Each row is a point. The ring and each string are closed loops that go straight from each point to the next, and from the last back to the first. Before rounding, they use only three directions, however many columns there are. Count how often each string passes through the ring. Passing back the other way cancels.

Ring (6 x 3):
[[  1 -18 -57]
 [-29  15 -30]
 [-46  14   2]
 [-45 -21  22]
 [-28 -46  -5]
 [ -4 -39 -47]]
String:
[[-30 -16 -45]
 [ -5 -19 -87]
 [ 21 -21 -79]
 [ 22 -20 -54]
 [  5 -15 -25]
 [ 22 -23 -49]
 [ 23 -24 -57]
 [  5 -14 -26]
 [-24 -17 -28]
 [-24 -21 -73]
 [-14 -12 -68]
 [ 12   4 -70]
 [ 16   8 -43]
 [ -3  -2 -26]
 [-36 -11 -36]
 [-43  -4 -55]
 [-18  13 -66]
 [  9  20 -64]
 [  6   0 -28]
 [-10  -8 -32]]
Times through: 3

Ring (6 x 4):
[[ 39   1   5  33]
 [ 15  38   9  15]
 [-30  20  -3 -46]
 [-37 -19 -16 -65]
 [-12 -46 -13 -46]
 [ 33 -32   0  12]]
String, 20 rows:
[[-21 -18  11 -66]
 [ -5 -16   4 -36]
 [-17 -20 -22 -31]
 [-24 -42 -38 -39]
 [  0 -73 -21 -37]
 [ 28 -70  -2 -13]
 [ 19 -49 -23   5]
 [ 15 -26 -20   8]
 [  9  -6   0  -8]
 [ 49   0  37  17]
 [ 64  18  29  54]
 [ 43  40  -1  63]
 [ 11  34 -14  28]
 [ -8  17 -22   0]
 [ 11  15  16  -9]
 [ 16  31  41 -16]
 [-24  45  12 -38]
 [-58  31 -23 -61]
 [-73  13 -34 -81]
 [-63  -7 -19 -91]]
Times through: 1

Ring:
[[ 43  21  -4 -58 -44   6]
 [ 29  39 -24 -32 -53  10]
 [  1  44 -36   1 -47   8]
 [-28  34 -39  29 -29   3]
 [-50  11 -34  43  -4  -4]
 [-53 -13 -20  35  15 -10]
 [-40 -29   0  12  24 -15]
 [-15 -33  20 -21  21 -17]
 [ 20 -20  28 -56  -1 -12]
 [ 37  -3  18 -66 -21  -4]]
String:
[[-19  44  -1   8 -31 -13]
 [-12  26   1  -4 -22 -11]
 [ -2  21 -54   5 -36  16]
 [ -5  36 -75  19 -48  24]
 [-10  24 -41  10 -31   9]
 [-22  28  -8  10 -21 -10]
 [-47  42 -21  42 -22 -11]
 [-63  37 -43  66 -17  -5]
 [-44  19   8  24  -2 -22]
 [-20   8  -2   1  -8 -11]
 [-36   0 -57  35  -8  10]
 [-69  -8 -73  72   7  10]
 [-85  -6 -26  72  24 -16]
 [-34   6  16   8   4 -22]
 [-30   1 -27  18  -5  -2]
 [-48  -1 -64  50  -4  10]
 [-70   9 -67  75  -2   6]
 [-60  24  -7  45  -1 -19]
 [-36  23   9  16  -8 -20]
 [-15  15 -38  11 -22   6]
 [-18  31 -67  28 -37  18]
 [-24  57 -60  37 -50  12]]
Times through: 3
String:
[[ 12  -9 -13 -30 -13   3]
 [ 19 -26  -8 -43  -5   4]
 [ 17 -47  19 -56  15  -7]
 [  0 -51  62 -55  35 -31]
 [-14 -28  63 -37  27 -36]
 [-12 -16  33 -25  12 -23]
 [-12  -6  24 -20   3 -19]
 [-16 -26  55 -31  24 -33]
 [-12 -40  63 -42  33 -35]
 [-10 -13  52 -34  13 -31]
 [ -7   0  25 -23  -2 -19]
 [  6 -15  44 -46   6 -23]
 [ 19 -17  54 -64   3 -24]
 [  9  -1  34 -43  -6 -18]
 [  2   3  -4 -21 -15  -4]
 [ 32  -3 -13 -48 -26   8]
 [ 59  -1  -7 -78 -37  12]
 [ 72   4  10 -95 -43   8]
 [ 58  11  43 -92 -33 -11]
 [ 26  10  41 -60 -19 -18]
 [ 11   5   7 -33 -17  -6]
 [ 15   1  -8 -33 -20   1]
 [ 37 -10 -13 -55 -24  10]
 [ 33 -16  -6 -55 -17   6]]
Times through: 2

Ring, 7 rows:
[[ 35   2 -20 -16 -20  -5  25 -26]
 [ 40  31   3  11 -56  24  31 -34]
 [  3  42   5  44 -38  25  25 -18]
 [-38  21  -3  43   7   0  16  -4]
 [-51  -8 -25  21  48 -30   8   7]
 [-32 -23 -45  -2  57 -42   7   8]
 [ 15 -14 -38 -21  15 -25  17 -12]]
String:
[[ 37  29  30   3 -72  28  35 -51]
 [  4  14   6   9 -24   5  24 -28]
 [  8  20 -21  20 -11   3  21 -10]
 [ 29  46 -25  42 -36  26  25  -8]
 [ 26  59  -3  55 -57  41  29 -17]
 [  8  57  21  55 -60  41  30 -26]
 [-11  38  28  41 -43  26  27 -29]
 [-11  19   3  24 -14   5  21 -18]
 [-11  24 -20  37  -1   3  18  -2]
 [-27  30 -22  53   8   5  15   7]
 [-64  27   0  64  19   1  12   6]
 [-65   8  17  38  18  -9  14 -10]
 [-40   2   8  18  11 -12  16 -16]
 [-20   3  -6  13   7 -11  17 -14]
 [-41  -6   0  11  21 -20  14 -13]
 [-72 -25 -16   9  65 -44   5   4]
 [-67 -30 -60  11  95 -57  -1  28]
 [-33 -16 -64  11  67 -41   4  23]
 [-15  -4 -37   8  29 -23  13   2]
 [-11   0 -12   4   6 -13  18 -14]
 [-21 -25 -18 -19  31 -35  14 -14]
 [ -9 -35 -46 -30  48 -47  11  -4]
 [ 13 -27 -75 -26  50 -45  10   9]
 [ 24 -15 -70 -19  33 -33  13   6]
 [ 38 -26 -41 -47   9 -31  20 -22]
 [ 34 -13 -15 -36 -15 -16  24 -33]
 [ 17   1  -6 -11 -17  -6  24 -28]
 [  3   8 -12   6  -7  -5  21 -17]
 [ 31  18 -40  10 -12   1  22  -7]
 [ 58  27 -21   2 -48  18  30 -27]
 [ 66  35  15  -2 -84  34  37 -50]]
Times through: 2

Ring, 10 rows:
[[ 39  29  -3  12  41  21  -6 -17 -37]
 [ 17  50  -7   4  46  -9  -5 -14 -33]
 [-18  49  -8 -12  32 -48 -10  -8 -14]
 [-29  35   0 -11  11 -63  -7   2   1]
 [-23   8  18   2 -22 -61   2  17  17]
 [-11 -16  25   9 -37 -44   4  19  22]
 [  3 -42  22   7 -35 -16  -6   8  18]
 [ 18 -53   9  -2 -14  17 -20 -11   3]
 [ 30 -40   2   0   6  32 -22 -20 -12]
 [ 43  -3  -1   9  29  35 -13 -20 -30]]
String, 22 rows:
[[-29 -28   9 -16 -23 -47 -18   2  22]
 [-15 -46  33   9 -61 -45   2  24  38]
 [  8 -51  40  24 -63 -22  10  26  30]
 [ 27 -24  33  31 -37  -4  13  19   9]
 [ 16 -21  15  10 -12  -2  -5   1   0]
 [  0 -60  -6 -26   0  12 -40 -26   3]
 [  9 -83 -15 -36  10  39 -55 -43  -4]
 [ 43 -62  -5  -7  15  62 -35 -35 -20]
 [ 55  -4  14  29   9  36   4  -4 -25]
 [ 31   4   6  13  15  12  -4  -8 -20]
 [  4  -7 -13 -20  30   2 -30 -27 -17]
 [ 28  22 -19  -9  58  24 -24 -33 -41]
 [ 44  62  -8  16  61  18   0 -18 -51]
 [ 32  83 -10  14  66  -2   3 -14 -51]
 [ 24  57   8  23  27 -18  13   4 -26]
 [  5  14   4   2  12 -18  -7  -4 -10]
 [-24  15 -15 -28  29 -36 -28 -20  -8]
 [-49  36 -18 -38  32 -70 -28 -16  -2]
 [-62  42  -9 -32  14 -95 -17  -1  11]
 [-27  44  23  13 -19 -83  18  29  15]
 [ -1  19  22  18 -16 -43  12  19   6]
 [-14  -6   5  -9  -4 -34 -14  -2   6]]
Times through: 4

Ring:
[[ 21   6 -21   2 -49   0  22 -26  20   3  45 -33]
 [ 29   0 -25 -14 -52 -16  23 -33  25   2  57 -30]
 [ 21 -24 -25 -28  -8 -20  18 -19   7   1  30 -25]
 [ -7 -33 -14 -34  21  -3  12   7 -17  -2   7 -18]
 [-42 -33   1 -28  42  28   7  37 -43  -6 -18 -14]
 [-25 -28  -5   2  49  34   9  28 -34   1 -36 -26]
 [  7 -12 -16  16   9  19  17  -3  -4   6  -9 -35]]
String (27 x 12):
[[  0  18 -11 -29 -88  -2  21 -20  18  -8  88 -20]
 [ -3  -7 -12 -19 -26   5  17  -5  -1  -3  36 -23]
 [ 32 -25 -29 -11   1 -18  19 -24  11   6  16 -32]
 [ 53 -32 -39 -20  -2 -40  22 -40  24   8  28 -33]
 [ 23 -23 -25 -40 -21 -29  19 -23  11  -1  47 -22]
 [-19 -10  -6 -43 -29   2  14   5 -10  -9  48 -13]
 [ -4 -21 -13 -21   3   4  14   2 -10  -1  14 -22]
 [  9 -40 -21 -21  37  -8  14   0 -12   3  -9 -25]
 [-23 -13  -4 -25  -7  16  13  13 -18  -6  21 -18]
 [-58 -19   9 -46   7  31   7  41 -43 -14  15  -6]
 [-28 -12  -2 -24  -6  21  12  17 -21  -6  18 -17]
 [  6 -38 -19  -7  45   4  13   4 -16   5 -24 -29]
 [ -7 -42 -14  -7  61  13  10  17 -28   4 -37 -26]
 [-14 -45 -12  -3  74  21   9  25 -35   4 -51 -26]
 [-49 -39   4  -3  80  49   4  52 -57  -2 -62 -20]
 [-61 -13  12 -11  24  55   6  48 -49  -9 -18 -15]
 [-39  -6   4 -14  -4  37  11  26 -28  -7   9 -18]
 [ 18 -34 -23  10  46   5  15  -3  -9   9 -31 -35]
 [ 23 -33 -25  18  48   7  16  -6  -6  11 -36 -39]
 [ 37 -30 -31  39  51   8  18 -15   2  17 -48 -47]
 [  6   1 -14  22 -14  24  18  -7   2   5   5 -36]
 [-23   9  -2 -11 -43  26  16   7  -8  -6  40 -21]
 [ 21 -22 -23   2  12  -1  18 -13   2   7  -1 -33]
 [ 55 -16 -37  20  -5 -17  23 -40  27  14   8 -45]
 [ 29 -12 -26   2 -14  -7  20 -24  15   6  20 -35]
 [ 55  -8 -36   7 -32 -24  25 -47  35  10  36 -41]
 [ 40  18 -28 -12 -95 -23  27 -50  44   1  91 -32]]
Times through: 4

Ring (7 x 14):
[[ 34   7  29  -6   4  -9  33 -23   3  -5   3   6  -7  20]
 [ -1  22  22  -6  13 -10  13  -2 -31  10   8 -12  22  15]
 [-44  13   8  -4  13 -13  -5  11 -53   9   4 -25  31  -2]
 [-70 -12  -7  -3   4 -15 -12  11 -53  -8  -5 -27  16 -22]
 [-65 -37   4   0  -4 -25  -3 -13 -31 -19 -12 -13  -7 -30]
 [-35 -42  31   2  -5 -34  15 -39  -6 -15 -12   4 -19 -22]
 [ 12 -26  41  -1  -3 -26  33 -46  13 -12  -6  14 -24   0]]
String (18 x 14):
[[ 23 -31  23  -4 -10 -15  37 -40  23 -29  -9  15 -39   0]
 [ 47 -21  45  -3  -5 -20  47 -54  32 -16  -4  24 -35  13]
 [ 40  -5  52  -2   3 -22  42 -47  17   0   1  18 -15  19]
 [  4   0  48  -1   9 -27  25 -33 -10  10   3   4   6   9]
 [ -6  -4  17  -5   3 -13  17 -14 -16  -7  -1  -5  -1   2]
 [ 18  11  -3 -11   1   6  21   3 -12 -17   2  -8  -5  15]
 [ 11  30   7 -10  11   2  15  10 -29   3   9 -15  19  21]
 [-31  38  37  -2  26 -21  -1   5 -60  37  14 -23  56  15]
 [-48  14  32   0  19 -27  -4  -3 -55  24   7 -20  40  -1]
 [-71   8  33   2  20 -33 -12  -1 -66  27   5 -25  47 -10]
 [-54  -7  25   0  10 -28  -2  -9 -44   8  -1 -16  22 -12]
 [-45 -14  -6  -5   0 -11  -1   4 -35 -16  -6 -19   2 -15]
 [-47 -24 -30  -8  -8   0  -3  13 -31 -36 -11 -21 -13 -22]
 [-80 -47 -28  -3 -11 -13 -11   5 -36 -39 -18 -22 -18 -42]
 [-84 -54  28   6  -3 -45  -4 -33 -30 -10 -15  -7  -6 -41]
 [-51 -36  45   5   3 -44   9 -41 -20   1  -8   1  -1 -23]
 [-24 -22  25  -1   0 -24  14 -25 -14  -9  -6  -2  -7 -10]
 [ -3 -29  13  -4  -7 -15  23 -27   4 -26  -9   4 -27  -8]]
Times through: 3
String, 15 rows:
[[-76  -9  19   1  11 -30 -12  -2 -58  10  -2 -23  29 -20]
 [-95   5   3  -1  16 -23 -26  20 -80  15   2 -38  47 -21]
 [-74   9 -19  -6  11  -6 -21  32 -71  -1   1 -39  34 -15]
 [-45  -1 -21  -8   2   0  -7  21 -46 -16  -3 -27  10 -11]
 [-29  -9  -6  -6   0  -7   5   3 -29 -17  -4 -16  -1  -8]
 [-60 -16 -31  -8  -3  -1 -11  22 -46 -28  -9 -29   1 -23]
 [-66 -31 -40  -8 -10  -1 -11  19 -39 -40 -14 -27 -13 -31]
 [-43 -29 -10  -5  -6 -11   3  -3 -24 -28 -11 -13 -14 -21]
 [-38 -26  12  -2  -2 -21   8 -17 -21 -15  -8  -7  -8 -17]
 [-57 -38  42   6   2 -44   6 -39 -23   0  -9  -1  -1 -25]
 [-74 -58  49   9  -2 -54   5 -51 -19  -4 -15   3  -9 -39]
 [-71 -61  14   4 -10 -36   2 -32 -17 -27 -19  -3 -24 -42]
 [-50 -42 -22  -5 -13  -9   1  -2 -20 -41 -16 -14 -26 -30]
 [-40 -24 -16  -6  -6  -6   2   2 -25 -30 -10 -16 -13 -19]
 [-54 -15  24   1   7 -29   0 -14 -38   3  -3 -13  14 -16]]
Times through: 2

Ring (8 x 14):
[[ 42  28 -36   2  39  43  19 -24  20   9   0 -33 -23  48]
 [ 27  60 -18 -15  26  47  -1 -34  24  11 -11 -46 -33  52]
 [ -3  63  15 -23   4  34  -9 -27  21  12 -13 -35 -22  31]
 [-40  35  53 -19 -21   8  -3  -3  11  13  -3  -4   8 -11]
 [-61 -16  73   1 -34 -31  16  26  -1   0   5  39  42 -52]
 [-52 -32  63  12 -28 -42  25  30  -2  -8   5  48  45 -52]
 [-19 -34  28  21  -4 -30  33  22   2 -12   5  37  33 -28]
 [ 29  -9 -23  17  31  15  33  -3  12   1   7  -3   1  20]]
String:
[[-42   1  55   2 -23 -36   9  12   7 -16 -14  29  23 -26]
 [-69 -34  83  14 -42 -79  18  36  -1 -32 -15  67  50 -63]
 [-58 -50  70  23 -33 -73  30  40  -4 -28  -5  69  55 -63]
 [-27 -61  33  28  -7 -29  47  37  -5  -1  23  51  51 -48]
 [ -7 -29  13  15   7   7  37  16   2  13  23  18  28 -19]
 [-11  -8  20  10   1 -16  22   8   8  -9  -3  18  16  -8]
 [  0 -19   9  20   8 -28  28   9   9 -22  -9  24  15  -4]
 [ 28 -34 -22  31  30 -13  43   8   9 -17   3  19  13   9]
 [ 36 -14 -30  24  35   2  35  -3  13 -13  -1   2   0  24]
 [ 21  12 -13   9  23   3  19 -11  17 -12 -11  -6  -8  27]
 [ 26  19 -18   6  26  12  17 -15  18  -8 -11 -14 -13  33]
 [ 54  35 -47   5  46  32  16 -30  25  -6 -14 -35 -32  62]
 [ 58  40 -52   1  49  49  16 -34  25   5  -7 -45 -35  67]
 [ 67  38 -64   0  58  76  22 -35  23  24   9 -56 -36  71]
 [ 59  66 -52 -11  49  66   4 -45  29  13 -10 -63 -48  79]
 [ 46  52 -40 -11  42  72  11 -35  23  26   5 -56 -34  61]
 [ 14  31  -6  -7  19  39  12 -17  16  17   4 -27 -11  27]
 [  2  33   8  -8   9  24   7 -14  16   9  -3 -19  -9  20]
 [  2  28   6  -8  11  34  11 -12  14  18   6 -20  -5  16]
 [  0  66  11 -26   7  50  -8 -29  21  23  -5 -43 -23  34]
 [-22  95  37 -41 -12  34 -29 -36  25  13 -26 -45 -31  33]
 [-28  56  39 -28 -12  38  -8 -16  15  27   1 -27  -7   7]
 [-21  18  30  -9  -5  22  11  -1   9  20  10  -6  10  -6]
 [-18  18  29  -5  -5   2   9  -2  11   2  -4   1   7  -2]
 [-52  36  67 -18 -32 -21 -10  -1  12  -8 -21   9   9 -17]
 [-77  11  91 -16 -47 -22   0  18   2   8   0  27  34 -50]
 [-77 -15  89  -6 -44 -21  14  30  -4  15  16  39  49 -65]
 [-43 -17  52   2 -19  -5  24  21  -1  15  19  26  37 -40]
 [-19   4  28   1  -4   0  16   5   8   4   3   8  15 -10]
 [-27 -12  36   5  -9  -4  23  15   3   8  12  19  27 -25]]
Times through: 3

Ring:
[[-36 -19  -3  -4 -18 -14   8 -15  -6  34   1 -41   1 -25]
 [-25  -4  -4  22  -9 -10  -4  21  11  24  -5 -31   8   9]
 [ -1  16  -3  52  15   1 -17  59  25  -1 -11   7  11  56]
 [  9  13   3  42  24   6 -14  43   9  -4  -9  17  -1  54]
 [ -4 -14   7  -8  15   2   8 -26 -29  11   2   7 -19  -4]
 [-15 -28   4 -29   8  -1  19 -53 -36  15   6   4 -19 -36]
 [-31 -33  -1 -33  -8  -9  22 -56 -29  25   7 -16 -12 -52]]
String:
[[ 10  19  -6  53  31   8 -16  61  29 -24 -13  44  13  61]
 [  2  30  -6  77  16   1 -28  95  46  -6 -17   6  23  83]
 [-12  16  -7  57   4  -5 -19  68  37   5 -12  -9  21  52]
 [-13  -2  -4  20   8  -3  -2  17   8   4  -5   4   5  14]
 [-23 -11   0   6  -6  -8   3  -3  -6  25  -1 -27  -2  -5]
 [-41 -22   0  -8 -26 -17   8 -21 -13  48   3 -63  -3 -30]
 [-53 -33  -4 -24 -36 -22  16 -41 -16  55   6 -72  -2 -56]
 [-35 -24  -6 -13 -13 -12  13 -27  -8  25   2 -24   1 -36]
 [-18 -12  -4   3   6  -4   6  -7  -2   6  -1   5   1  -8]
 [-28 -18   1  -5 -11 -10   7 -19 -15  33   2 -36  -6 -19]
 [-53 -30  -1 -20 -39 -23  13 -36 -18  61   5 -83  -4 -49]
 [-44 -19  -5   0 -28 -19   6  -8   1  43   0 -60   6 -26]
 [-19  -3  -6  21   1  -6  -2  19  13   9  -5  -5   9  10]
 [-12  -3  -3  19   8  -2  -2  15   5   6  -5   2   3  14]
 [-14  -1   0  22   2  -5  -5  18   4  16  -5 -14   1  18]
 [ -2   9  -3  37  18   2 -10  39  17  -5  -9  17   7  39]
 [ 15  27  -3  67  33   8 -23  79  34 -22 -15  38  13  81]
 [ 17  28   4  68  29   8 -26  77  23  -8 -14  17   4  87]
 [ -1   6   7  32   9  -1 -11  28  -5  20  -6 -19  -8  40]
 [ -5  -2   2  18  12   0  -3  11  -4   8  -4   2  -5  19]
 [ 11  10   0  35  32   9  -9  34   8 -17  -8  40   0  46]
 [ 22  21   7  51  36  12 -19  53   6 -12 -11  32  -6  73]
 [  7  12   7  40  19   4 -14  38   0   8  -8   0  -7  53]
 [ -3   4   4  29  11   0  -9  25  -1  13  -6  -8  -4  34]
 [ -3   4   0  28  15   1  -7  26   5   2  -6   9   1  31]]
Times through: 0

Ring (6 x 14):
[[ -2   9  -1 -13   7 -15  -2  22  24  -5  10  21   4  -3]
 [  1 -12  31   7   8  -7   8 -18 -10   0  17   5  19  -3]
 [ -7 -18  37  39  -3 -21  11 -34  -5  13  -2 -19  36  -5]
 [-19  -6  12  35  -9 -31   0 -12  23  13 -19 -21  24  -3]
 [-21   3 -12 -30  10   1 -14  17  19 -17   4  10 -23   5]
 [-12  16 -23 -45  13  -2 -15  41  32 -20  11  30 -27   3]]
String, 24 rows:
[[ -5 -17  42  63 -11 -37  16 -39   3  26 -13 -28  54  -9]
 [ -9 -22  45  64 -11 -33  15 -46  -3  25 -13 -33  52  -7]
 [-13 -20  41  77 -17 -43  14 -46   8  31 -24 -42  57  -8]
 [-16  -5  20  72 -22 -55   7 -20  36  32 -36 -36  52  -9]
 [-15  -2   9  31  -8 -33   0  -5  28  13 -17 -15  24  -4]
 [-13  -2   6   6   1 -17  -3   1  18   1  -3  -2   8  -1]
 [-20   4  -3  26 -10 -36  -5   6  40  12 -24 -14  17  -3]
 [-21   8 -10  16  -8 -33  -9  15  44   8 -23  -9   9  -2]
 [-14   3  -1  -1   2 -17  -6  10  24  -2  -4   2   3  -1]
 [-17  -1  -5 -35  15   8 -12  12   8 -20  13  14 -24   6]
 [-23   1 -23 -95  34  43 -25  31  -5 -50  36  38 -71  15]
 [-16   4 -15 -58  21  17 -16  26   9 -30  21  28 -39   8]
 [-11  -1   2 -21  11  -1  -6   9   9 -13  12  13 -10   2]
 [-12  11 -10  -5   0 -23  -7  25  38  -1  -6  10   2  -2]
 [ -9  35 -43 -44   6 -22 -19  72  66 -14   0  40 -23  -1]
 [ -5  27 -29 -37   7 -18 -13  57  52 -12   6  37 -15  -2]
 [ -1  26 -22 -13   0 -33  -7  50  57   0  -3  28   4  -6]
 [  1   9  -1 -24  11  -9  -3  24  20 -10  16  28  -2  -3]
 [ -1  -4  13 -24  16   4   0   4  -3 -14  24  21  -4   0]
 [  5  -8  25 -12  14   0   7  -6 -10  -8  27  19  10  -3]
 [ -2 -14  27 -16  17  10   4 -15 -19 -13  27  13   1   1]
 [ -6  -8  19   2   7  -8   3  -8   1  -2  10   4  11  -2]
 [ -4 -16  30  -1  12   2   5 -22 -16  -6  19   3   9   0]
 [ -9  -3  12   6   3 -15   0  -2  13   1   2   1  11  -2]]
Times through: 1

Ring:
[[-10 -11  -3   5 -14  15  23  -4 -16   3 -35   2 -13  -9]
 [-18 -14  -6   8 -13 -18  16 -21  12  -9   2  -7   9 -17]
 [-11  -4  -3 -11  -4 -33   0 -20  32 -30  34 -16  21 -15]
 [ -8  12  10 -28  14 -31  -7  -6  44 -34  34 -21  30  -7]
 [ -6  19  17 -35  21 -16  -5   6  38 -29  15 -19  25  -1]
 [  3  14  14 -30  12  17   6  17   2 -14 -22  -6  -2   4]
 [  4  -1   2 -11  -7  35  19  12 -29   0 -47   5 -25   0]]
String, 29 rows:
[[ -2  -3  -3 -13  -6  -6   5  -7   7 -22   8  -8   2  -9]
 [  8 -12 -14  -9 -20   3   6 -10 -14 -25   9  -2 -15 -12]
 [-12 -16 -12   3 -17 -29   7 -27  18 -24  29 -11  11 -20]
 [ -5 -18 -14   5 -23  -9  13 -20  -5 -17   7  -3  -6 -17]
 [  0 -10  -7  -5 -15   6  12  -7 -11 -14  -7  -1 -11 -10]
 [-13  -3   2  -5  -3  -9  12  -9  13 -11  -5  -8   9 -10]
 [-35  -9   5  15  -3 -20  24 -19  26   7 -18 -10  22 -16]
 [-30 -14   1  19 -11  -2  30 -14   4  14 -38  -2   5 -14]
 [  7 -18 -14   4 -28  35  24  -1 -47  -1 -40  11 -38  -8]
 [  7  -9  -8  -8 -17  20  13   0 -25 -13 -19   3 -23  -7]
 [-13  -4   3  -3  -4   2  17  -4   4  -3 -21  -4   2  -8]
 [-25  -7   5   9  -4   2  26  -7   5  10 -37  -3   5 -10]
 [-25 -12   1  15 -10   3  29 -11  -1  13 -40  -1   1 -12]
 [ -5 -21 -13  13 -27  20  26 -10 -32   3 -35   7 -25 -12]
 [  5  -8  -7  -8 -15  14  12  -3 -18 -14 -13   1 -18  -8]
 [-11  -5   0  -4  -6  -7  12 -10   9 -12  -4  -7   5 -11]
 [-41  -9   4  12   1 -51  14 -32  55  -8  19 -20  44 -22]
 [-40  -8   3   9   2 -62   8 -36  65 -17  37 -24  51 -24]
 [-25   1   7  -7   6 -40   4 -19  48 -20  24 -20  36 -15]
 [ -4  -3  -2 -12  -6  -8   6  -8   9 -21   8  -8   4 -10]
 [  5  -6  -8 -16 -11 -11   0 -11   5 -32  24  -8  -1 -12]
 [ -2   3  -1 -25   1 -34  -9 -15  36 -43  50 -19  22 -12]
 [-29  21  21 -31  32 -71 -15 -17  95 -41  64 -37  70 -12]
 [-17  13  14 -25  18 -38  -5  -9  55 -31  33 -23  39  -9]
 [ -7   5   6 -20   6 -15   1  -5  25 -24  13 -14  16  -7]
 [ 12  -2  -6 -22  -9   4   0  -1  -6 -30  12  -5 -10  -6]
 [ -3  10   6 -32  11 -36 -12 -10  45 -44  49 -22  29  -9]
 [-22  15  14 -28  22 -60 -12 -17  77 -41  59 -31  56 -12]
 [-21   8  10 -18  14 -44  -3 -15  57 -29  37 -24  42 -12]]
Times through: 0
String, 29 rows:
[[-33  -9   2   8  -2 -42  12 -28  44 -11  18 -17  35 -20]
 [-42  -9   3  10   1 -63   8 -37  65 -16  37 -24  52 -24]
 [-18 -14 -10   4 -13 -40   6 -31  30 -25  35 -14  22 -22]
 [  0 -13 -13  -6 -18 -14   5 -18   3 -27  22  -7  -2 -16]
 [  4 -11 -13 -10 -17 -14   2 -17   3 -32  27  -7  -2 -15]
 [  4  -6  -7 -14 -11  -5   3  -9   1 -27  14  -7  -4 -10]
 [ -9   3   4 -16   3 -19   3  -8  26 -23  15 -14  17  -9]
 [-23  13  15 -23  20 -47  -6 -13  66 -31  39 -26  48 -10]
 [-24  23  22 -36  33 -64 -16 -12  90 -43  62 -35  65  -9]
 [ -9  20  16 -38  24 -38 -13  -3  58 -40  43 -26  40  -5]
 [ 13   5   0 -30  -2   6  -2   5  -2 -32  10  -7  -8  -3]
 [ -1   4   4 -20   2  -1   4   1   9 -21   1  -8   3  -5]
 [ -8  14  14 -27  16 -11   0   4  30 -22   5 -15  20  -2]
 [-25  39  41 -45  51 -33  -8  14  80 -23  12 -31  59   5]
 [-21  33  36 -40  42 -19  -2  15  61 -17  -2 -24  44   5]
 [ -4  30  30 -43  33  12   2  27  25 -13 -26 -13  15  10]
 [ 23   3  -1 -27  -8  47  10  21 -42 -14 -37   7 -38   5]
 [ 14  -4  -5 -16 -13  29  11   8 -31 -15 -23   4 -28  -2]
 [ -1   1   2 -14  -3  10  10   3  -4 -13 -15  -4  -6  -4]
 [-11   7  13 -14   8  11  15   8   6  -2 -31  -5   3  -1]
 [ -9   3  11  -8   2  27  22  12 -12   8 -53   1 -10   0]
 [-10   0   6  -7  -1  12  18   3  -3  -1 -31  -2  -4  -4]
 [ -8  -2   3  -7  -4   7  15  -1  -1  -6 -21  -4  -2  -6]
 [-19  -4   6   2  -2   2  21  -4   7   3 -29  -5   5  -8]
 [-26 -11   3  14  -8   1  28 -11   3  12 -38  -2   4 -12]
 [-23 -18  -5  19 -17   2  28 -16  -6  10 -33   0  -3 -15]
 [  7 -18 -15   1 -27  21  18  -7 -34  -9 -21   6 -29 -11]
 [ -6  -8  -4  -4 -11   1  13  -8  -2 -12  -8  -4  -4 -10]
 [-22  -5   2   0  -2 -22  12 -16  26 -10   3 -12  19 -14]]
Times through: 4
